Every row gives one point. The points of each table are mixes of a few directions, plus a little noise. Count the directions of each table, and those that both share. Where both have some left over, give the other angles between the two spaces (their principal angles), to ten degrees, smallest first.

First (5 x 3):
[[ -7  -3   5]
 [ 10   9 -83]
 [ 21   5  29]
 [ -4  -4  39]
 [-20  -7  10]]
Second (7 x 3):
[[ 20 -21  27]
 [  6 -53 -29]
 [  2  52  46]
 [-21  36 -17]
 [  5 -13   1]
 [-17  30 -13]
 [  6 -33 -13]]
Directions: first 2, second 2, shared 1; angles 90

First (9 x 8):
[[-24  24 -71  38 -31  32  22  -2]
 [-14  -1  19   7   5 -22  10  28]
 [ -7  -6  13  12  11 -22   4  26]
 [ 45 -14  -4 -30  13  25 -36 -57]
 [ -4  -4 -13  22   8  -9   2  15]
 [ 19  -8  49 -45   7  -2 -16 -21]
 [-26   6 -36  50  -2 -13  20  40]
 [-23   9  -9  18 -10  -7  18  25]
 [ 33  -5  54 -73  -1  19 -26 -55]]
Second (8 x 8):
[[-28  29  -3 -23  -3  42 -13   3]
 [ 56  -5 -11  44  29 -40  16  13]
 [ 10 -50  42  -9  14 -10  25 -19]
 [-11  -6 -29  18  26 -43  30  18]
 [-12  -4  10  25 -11  22 -12 -68]
 [ 26  23 -14   8 -35   1 -35  13]
 [-16 -19  -5 -26 -14 -33  12  38]
 [-25  33   9 -36  -6  62 -21   2]]
Directions: first 3, second 5, shared 0; angles 30, 40, 50

First (9 x 11):
[[ 20  35  48  -4 -19 -58 -38 -26 -10  -3 -24]
 [  3   9  10  -6 -12   1 -20   8   0   7   7]
 [-11 -15   1  -9  16  18  27   7  23 -24 -18]
 [-19 -19   0 -17  12  31  18  28  38 -17   3]
 [ -5  -6 -33   0   6  58 -16   9 -25  29  10]
 [ -9  -2  18 -15   2   1  -4  16  31 -10   2]
 [ -8  -5 -35  16  30  11 -27 -28 -24  45   5]
 [  6 -19 -35  33 -20 -39  64   6  -8  -9  50]
 [ 21  22  26   1 -15 -23  -5 -23 -24 -17 -34]]
Second (9 x 11):
[[  8  -2 -14  14 -30 -17  18  17 -11   4  42]
 [-14   2  27 -25  50  28 -31 -28  19  -7 -72]
 [-10   2  17 -16  32  18 -19 -19  11  -4 -48]
 [  1   0  -3   2  -4  -1   3   3  -2   1   6]
 [ -1   0   2  -2   5   3  -2  -3   2   0  -7]
 [ -7   1  13 -12  23  12 -14 -13   8  -3 -33]
 [ -6   2  12  -9  19  11 -11 -10   6  -2 -29]
 [  9  -1 -18  16 -31 -18  19  19 -11   4  47]
 [ 20  -4 -35  33 -65 -35  42  36 -24   8  95]]
Directions: first 5, second 1, shared 1

First (8 x 14):
[[ -7 -47  -2 -69  23  -2 -82 -51 -11  21 -37  -9  11   4]
 [-23 -34 -21 -10   6 -34  -4  11 -17 -19  55  34  13  10]
 [ -2   3  36 -20 -35  35  -1 -31 -17  25 -57   0  10  -7]
 [-21  25 -10  15  14  -9  44 -14  21 -17   6 -18 -16  27]
 [-14  31  -3  25   2   0  51  -6  19 -13   3 -15 -15  18]
 [ 61  12  23  46 -43  25 -11  84 -16  19   7  24  13 -57]
 [ 25  21 -10  12  25  11 -12   4  26   6 -20 -40 -20  -5]
 [-23 -13 -17   0   8 -25  15   3  -5 -18  41  19   4  14]]
Second (10 x 14):
[[-22 -19 -48 -22  32   3 -18  31  45 -40 -33 -21 -41  -8]
 [  1 -25  79 -33 -35 -18  62  -2   4  38 -25  17 -15 -71]
 [  9   7  -6   6   1   1 -17  -7 -11  -1  10  -5   8  15]
 [ 16 -15  29 -13  -5  28  16 -20 -33  11 -36  38  36  -4]
 [-18  29 -35  38   7  -9 -10  10  14  -8  47 -14  -4  31]
 [ 32 -20  75 -32 -34  -8  21 -26 -33  37 -21  13  12 -42]
 [ 15  20 -40  30  20  37 -40 -21 -41 -15   9  20  54  67]
 [-21   9 -29  19  14  12   7  12  13 -13   5  11   5  18]
 [  4  20 -15  20  -1 -13 -22  -3  -3   0  36 -20  -1  22]
 [-17  -5 -10 -12   1 -32  -1  26  44  -9   9 -38 -54 -28]]
Directions: first 4, second 4, shared 0; angles 30, 30, 80, 80

First (9 x 24):
[[ 27  35  21   5  27 -56  11 -43 -19  15 -42  -1  19   3  22  22 -18 -60
  -17  18   0 -13  10   5]
 [ 71  60  16  47 -31 -16 -18 -11 -52  27 -29 -23  18   4 -31  57   7   6
   24  12 -17  16  32  -9]
 [-16 -18  -9 -11  13  10   2   5  20  -5  11  -3  -9  -1   2 -17   1   0
   -6  -9   1  -2  -8   4]
 [ 24   8  -4  25  12  -1 -21   9   9  19  -1 -32   4  14 -17  14   6 -33
  -16 -18 -31  11 -17 -10]
 [-76 -19 -20 -45 -17  18  11  -1 -10 -25  27  13  -7  -2  13 -54  -2  72
   27   8  38 -24  21  10]
 [-31 -24  13 -37  30 -25  33 -21  25 -21 -11  46  -1 -12  47 -21 -19 -38
  -24  15  26 -19 -14  13]
 [-38  26  27   4 -61 -28  -7  18 -54   6  -8  43  36  24  29  -2 -11  10
   11  29   9  -8  -8 -20]
 [ 81 -31 -10  24  41  42   2   9  66  -2   6 -20 -39 -31 -41  39  19 -23
  -16 -30 -26  35 -14   7]
 [-42 -34 -34 -13 -14  54 -15  33  18 -12  47 -20 -21   2 -25 -38  17  66
   19 -25   0   5  -3   0]]
Second (9 x 24):
[[-22 -23 -14 -16  18  13   3   2  24  -8  15  -7 -12  -2   1 -23   1   4
   -7 -11   2  -5  -7   6]
 [-63  33  10 -56  27 -75  36 -78 -47 -12 -39  18  25   3  63 -38 -38 -11
    2  41  55 -59  45  24]
 [ 50 -19  -5  43 -23  51 -26  56  29  10  25 -12 -16  -2 -45  32  27   8
    0 -27 -40  43 -31 -19]
 [  0   3   2  -1  -1  -3   0  -2  -3   0  -2   0   2   0   2   0  -2  -1
    0   2   1  -2   2   0]
 [-26 -38 -23 -18  25  29   0  13  42 -11  27 -13 -21  -4  -6 -31   7   8
  -10 -23  -3   0 -16   6]
 [-27 -17 -12 -20  20   4   6  -7  17  -8   9  -4  -8  -2   8 -25  -3   3
   -6  -6   8 -11  -2   8]
 [-33 -34 -21 -24  27  19   4   2  35 -12  22 -11 -17  -4   2 -35   1   6
  -10 -17   4  -8 -10   9]
 [ 57  16  15  46 -36  15 -18  31 -11  16  -4   2   5   2 -29  47  15   0
    8  -2 -26  32 -10 -18]
 [ 66  80  49  46 -56 -53  -3 -17 -85  27 -54  27  43   8   5  72  -9 -15
   23  44  -2   8  28 -16]]
Directions: first 5, second 2, shared 2

First (11 x 32):
[[ 29  52 -10   8  -9  62  45 -17  -1 -18 -74   1 -12  21  -1  -8  10  28
   14 -74 -85   9  17   4 -53 -45  25 -54 -43 -30  23 -22]
 [ 24 -23 -36  11 -26  20  62  34 -53 -31  28  37 -54  24 -40  31 -41 -10
   26 -21  44  -9 -29  32  42  51  -3  73  -9  95   7  -4]
 [-15  12  22  -7  16 -14 -39 -19  32  19 -15 -22  33 -15  24 -18  24   5
  -16  15 -23   5  17 -19 -24 -29   1 -42   7 -56  -5   3]
 [-29 -38  16  -9  14 -55 -50   6  13  21  54  -9  21 -22  10   0   1 -21
  -16  65  59  -6  -7 -10  34  26 -19  29  36   3 -20  19]
 [ 13  45   4   2   1  37  12 -22  16  -2 -61 -11   9   7  12 -16  20  23
    1 -46 -73   9  21  -7 -51 -48  18 -62 -27 -51  13 -14]
 [-23 -27  15  -8  12 -43 -42   2  14  18  38  -9  20 -19  10  -2   3 -15
  -14  51  41  -3  -3 -10  23  15 -14  16  29  -5 -15  15]
 [ -3  17  11  -2   7   4 -13 -15  18   8 -23 -13  17  -5  14 -13  16   8
   -7  -6 -31   5  13 -11 -24 -26   6 -36  -5 -39   2  -3]
 [ -1 -22  -9   1  -6 -12   7  15 -17  -5  31  12 -14   2 -12  12 -16 -11
    4  15  38  -6 -14   9  29  29  -8  39   9  39  -4   5]
 [  7  36   7   0   4  25   2 -21  18   1 -50 -13  14   3  14 -16  20  19
   -2 -32 -61   8  20  -9 -44 -42  14 -55 -19 -51   9 -11]
 [  4 -26 -15   3 -10  -7  18  21 -26 -10  35  18 -24   6 -19  18 -23 -13
    9  10  45  -7 -19  14  35  38  -8  51   7  55  -3   5]
 [ -4 -27  -6   0  -4 -18  -1  16 -14  -2  37  10 -11  -2 -10  12 -15 -14
    2  23  44  -6 -14   7  32  31 -10  41  14  37  -7   8]]
Second (10 x 32):
[[ -2 -10  27  -7 -10 -24 -42   8 -10 -30  16  17  20  16  11 -25   6   2
   -4   3  27   4 -25   4  -1  23  -9 -14   3 -33  34  19]
 [-15  16   8  -4 -19  12 -24   1  16   8  18   9  -6   1  16   5   1 -10
  -11 -10   3   8  -1 -30  -2  14 -16  14 -24 -46  22   7]
 [-15   4  18  -7   0 -15 -28   0   3   0  -2  -4  15  10  28 -11   3   0
   -4  14 -14   0 -11  -1 -10  10 -10 -19   6 -33   5  23]
 [ 26 -37  12   0  14 -39   1   5 -37 -47  -5   8  27  12 -23 -31   5  17
   14  12  34  -7 -23  49   9   0  17 -29  39  42   8   0]
 [  1  24 -44  12  -3  57  53  -8  25  45  -4  -9 -47 -28 -23  46  -9 -10
   -4 -23 -21   2  43 -33   7 -26   4  49 -32  30 -30 -37]
 [  6  27 -43  12 -28  74  41  -2  30  33  28  20 -63 -33 -40  53  -8 -18
  -13 -54  16  13  41 -60  18 -10  -4  81 -65  10   5 -48]
 [-48  37  17 -12   9  -6 -33 -11  33  52 -25 -38  15   6  77   3  -3 -11
   -8  35 -83  -2   3 -23 -33   5 -23 -33   5 -72 -30  47]
 [ 12 -15  -4   2  24 -20  21  -3 -16  -5 -26 -18  13   3  -6  -9  -1  11
   11  21 -14 -12  -2  36  -3 -15  15 -28  35  44 -30  -1]
 [ 21 -24  20   0 -28 -12 -32  17 -23 -61  44  50   6  11 -31 -24   9   4
   -4 -31  86  12 -28  -1  22  26  -1  18 -16 -15  68  -8]
 [ 15 -20 -14   5  39 -23  43  -7 -20   4 -45 -35  18  -1  -9  -6  -4  16
   19  33 -35 -20   5  54  -5 -29  24 -39  51  72 -55  -4]]
Directions: first 2, second 3, shared 0; angles 40, 70

First (11 x 32):
[[ -7  -3  14  30   5  11  -5 -12  -8 -11  12  21  -8  22   5   9   0   3
   15  -4  13  11  11  -7  12  -1   4  -3  15   2  -9   8]
 [ 14 -40 -15  -2  -6  -9   4   4  46   1 -11 -10   1   7   1 -12 -11   6
   -6  -6  -8  -8  -3   8   9   1 -21  -3 -13   7   2  -2]
 [  3  30 -34 -44  -8  22   0 -13  13  14  -4 -23  17 -53  -4 -24  26  -1
  -14  16 -11  29 -28  -9 -32   1  32   2  12  15  14 -10]
 [ -6   2  18  21   5   0  -1  -1 -18  -9   7  16  -7  20   1  12  -3   0
   10  -3  10   0  11  -2   9  -1  -2  -1   5  -7  -7   6]
 [-32  72  47  38  18  31 -12 -24 -95 -13  35  47 -13  11   4  33  18  -4
   31   6  28  32  18 -27  -3  -5  45   3  43  -7 -16  12]
 [ 19 -19 -38 -45 -13 -10   9  10  48  14 -19 -35  13 -32  -3 -28   2  -1
  -23   4 -23  -7 -22  10 -12   3  -8   2 -20   8  16 -10]
 [ 35 -31 -64 -81 -22 -24  14  26  78  28 -37 -65  24 -54  -9 -44  -1  -2
  -41   7 -39 -24 -33  24 -22   4 -21   3 -41   7  27 -19]
 [ -6 -10  13  32   5  11  -4 -14  -5 -11  12  22  -8  24   3  10  -2   4
   16  -3  12   9  13  -7  13   0   2  -5  14   3 -10   9]
 [-24   4  26  73  13  50 -16 -52 -23 -26  37  58 -14  41  14  22  11  12
   40   0  36  55  17 -35  16  -1  36  -8  55  16 -20  20]
 [ -4  27  39  -4   6 -42   7  38 -57   3  -8   0  -8  12  -6  23 -14 -13
   -3  -6  -1 -46  17  18   6  -2 -26   6 -29 -31  -3  -3]
 [ 15 -27  -4 -21  -5 -42  10  38  23   7 -23 -25   1   3  -4  -5 -21  -4
  -19 -10 -19 -47   1  28   8   1 -40   3 -41 -16   6  -8]]
Second (10 x 32):
[[ -3  33   7  -2 -11 -20  -7  27 -25  20  -1 -14  -2 -36 -17   2   7 -16
   -5 -26 -24 -35  -7 -22  15  -7 -25  12 -21 -32  16   9]
 [  0 -48 -40 -10  -1 -22  16  -4  54   3 -15   2  -8   6   5 -26  -9  -7
  -29  34 -25  17  -6  33 -10  16 -23 -32 -24   2  53 -26]
 [ -8 -37 -41 -28  -3  -6  17  -8  42   1  -6 -15  -6  -1   1 -34   0  -9
  -31  47 -25  30 -16  30 -35  19  -7 -30 -15  -2  52 -26]
 [ -1  18   3   0  -7 -15  -4  18 -13  13  -2  -7  -2 -22 -11   1   3 -11
   -4 -17 -17 -23  -3 -13  12  -5 -19   7 -16 -20  13   5]
 [ 16 -35  14  37  17  12  -2 -27  24 -24  -6  43   4  53  26  25 -19  26
   23  -3  42  15  28  16  26  -5  17  -1  25  46 -45   2]
 [ -6  59  25  -6 -10   1 -13  25 -55  15  11 -21   3 -39 -20  10  14 -12
   10 -35  -8 -34  -9 -37   6 -13  -3  27  -3 -31 -13  21]
 [-16  -5 -21 -43  -2  26  11 -15   4  -7  14 -32   1  -5  -2 -31  14  -3
  -15  47  -5  44 -24  12 -61  16  30 -14  14  -1  16 -13]
 [ 15 -70 -21  27  14 -12  10 -25  66 -17 -20  41  -3  51  26   2 -25  16
   -4  22  14  22  21  41  20   8  -9 -27  -2  40   6 -20]
 [  3  37  35  16   2  13 -14   5 -42  -2  10   5   6  -3  -3  26   4   6
   26 -35  22 -20   9 -28  18 -15  14  27  18  -1 -45  23]
 [  0  47  39  10   1  22 -15   4 -53  -4  15  -2   8  -6  -5  25   8   7
   29 -33  26 -16   5 -33   8 -16  24  31  25  -1 -53  26]]
Directions: first 3, second 3, shared 0; angles 30, 40, 50

First (9 x 32):
[[  5  -4   7  -3  -4   4  -2   3   1   7   2   5  11  -2  -2   4   4  -3
   -1 -11  -4   4  -6  -5  -8  -9   2   3   0   5  -1  -2]
 [-19  13 -18  65  28  52 -16   9 -14 -26  -3  11 -79 -28  21 -16 -14  36
  -47  18  30 -25   9  15  36  -6  30  33 -48 -15 -18 -25]
 [ 59  20 -18  60 -22 -22 -44  17 -17 -15  -1 -39 -48 -18 -23 -32  -4 -31
   70 -12  34  18  41  72  43 -33  29 -81  49  -3   6 -21]
 [  3   2  -5 -24  -8 -39  10  -9   5  -2  -3 -22  17  19  -8  -1  -1 -19
   36  12  -5   6   9   6   2  17 -17 -31  33  -4  14  15]
 [  8 -15  25 -27 -11  12   4   5   6  26   7  23  48  -1  -6  17  13  -2
  -14 -32 -22  13 -23 -25 -37 -19  -3  22  -8  19  -4   3]
 [-86  23 -49  25  57   8  32 -25  -1 -54 -14 -16 -91  13  43 -18 -34  50
  -56  95  26 -58  17  -7  58  76 -14  42 -44 -47  -4  10]
 [  4 -15  25 -24  -7  21   3   5   4  24   7  29  41  -3  -3  19  14   3
  -23 -31 -20  11 -24 -28 -35 -19  -1  30 -15  18  -6   0]
 [ 23 -10  18 -24 -18 -10  -3   4   6  21   5   5  41   4 -14  10  12 -20
   19 -27 -15  20  -9  -7 -24 -15  -4 -10  18  15   4   3]
 [  4 -12  16 -49 -13 -24  16  -8  11  19   3   2  56  18 -10  16   9 -17
   16 -11 -25  13 -14 -21 -31   7 -22  -4  19  11   9  18]]
Second (11 x 32):
[[-32  29  -3  31  21  33  71  34  16  11   2  10  -2  -8   6  32  16   8
  -35  21 -19 -22   8 -23 -14  23 -18  20 -51   8 -40  27]
 [ 34 -32  11 -76 -16   2 -76 -21  -4  -5  -6  -4  52  13 -37 -60  -9 -11
   20 -73   8  21 -46 -18 -16  -8  47  10  41 -15  43 -19]
 [ 41  24 -30  72 -10 -52 -19  -9  42   5 -30 -42 -43  43   8  19  17   8
   19  51 -28  33  29  59  24 -23 -10 -43  -1  20  -1  44]
 [-20  -3   8  23   7  11  25  -6   0   9   1  27 -14  -1  31  36   4  21
  -37  32  -8  -6   3  -9  -8  -7 -21  25 -33  13 -17   0]
 [-26 -24   9 -18  -1 -16  -5 -22 -25  -8  19  14 -17 -17  29  16 -19  10
   -6  16  16 -12   5   2  13  -6 -22  16   9  -4  12 -25]
 [-11 -36  29 -16  -6  20 -11 -28 -35   2   9  52   3 -16  31  12 -14  13
  -29   2  23  -4 -12 -21 -13 -21  -4  28   0   5   5 -47]
 [ -7  14  -4  26   8   8  26  10  18   9  -7   2  -6   8   8  22  12  11
  -21  20 -18  -1   4  -3  -6   3 -10  10 -29  10 -19  22]
 [ 29 -17 -15 -52 -15 -50 -73 -22   8 -16  -2 -48  12  18 -30 -46 -13 -13
   51 -37   1  21 -13  26  21  -3  22 -20  54 -17  48   4]
 [ 31 -12   8 -65 -13  16 -46   7 -22 -12   3 -10  49 -12 -54 -71 -11 -36
   46 -81  29   5 -26 -15  -9   9  50 -22  55 -25  29 -31]
 [ 10  30  -5  65   1  13  40  22  -2   5  -9   4 -26  -5   5  17  11 -11
    6  32   6  -3  32  18   4  -1  -6 -36 -11   9 -30   4]
 [-47  27  -8  10  23  16  70  35   4  -1  18  -6  -8 -21   3  25   5   1
  -14  17  -9 -33  16 -16   3  34 -26  14 -34  -4 -29  22]]
Directions: first 3, second 5, shared 1; angles 40, 60
